Rows are points. The window is the flat piece filled in between its corners: a triangle in 3 columns, a solid with four corners in 4, and so on. A path goes straight from each point to the next, and from the last back to the first. List the points from which the path goes on through the window.

Window:
0.29 0.72 0.36 -1.71
0.43 -1.60 2.66 -2.52
3.12 -2.26 0.42 -0.71
0.28 3.16 0.10 1.97
Path:
(1): -0.32 -2.73 -0.34 -0.70
(2): 3.12 0.17 -0.21 0.06
(3): 2.01 0.16 1.22 -2.14
(4): -0.50 -0.38 0.94 -1.46
(5): -1.99 1.19 0.38 2.65
(6): 0.81 3.69 0.59 -1.55
(7): 1.18 3.12 0.97 -3.68
(8): 0.06 -0.82 0.35 -0.53
Through the window after points: 3, 7

Window (4 x 4):
0.08 0.93 -1.38 0.23
2.16 1.34 -0.41 1.47
0.19 -2.88 -1.10 -1.37
-1.82 -0.49 1.54 4.43
Path:
(1): 1.25 1.29 1.26 -0.36
(2): 0.38 -2.09 -2.11 1.22
(3): -1.82 0.11 -0.31 4.65
(4): -1.12 -0.68 2.01 2.98
(5): 0.43 -2.25 0.95 -0.14
(6): -0.78 -1.55 -2.55 1.06
(7): 0.70 0.60 -2.71 1.42
(8): 1.45 1.05 -0.13 -1.79
Through the window after points: 1, 3

Window (6 x 6):
0.88 -2.54 1.83 -1.04 1.95 1.24
4.30 1.56 0.60 -4.20 -0.54 -0.36
-2.05 0.82 -1.12 1.05 1.01 1.08
-1.43 -4.43 0.88 0.20 -1.87 -0.26
1.66 0.98 -0.64 1.14 0.92 1.43
1.97 1.22 -2.71 -1.30 0.18 -1.77
Path:
(1): 2.08 -0.27 2.04 1.30 1.00 -1.36
(2): 0.59 -2.41 0.21 -3.33 1.50 2.96
(3): 1.25 -0.69 -1.94 -1.76 -0.33 2.18
(4): -1.20 1.26 0.48 0.54 1.67 -2.17
(5): 1.31 1.35 1.41 -0.16 0.78 -1.54
(6): 2.56 -0.29 -1.37 -3.71 -0.47 2.12
(7): 1.77 0.43 -2.77 -1.19 -1.14 0.48
(8): 0.77 0.97 -0.81 -0.38 1.50 -1.37
Through the window after points: 1, 5, 7
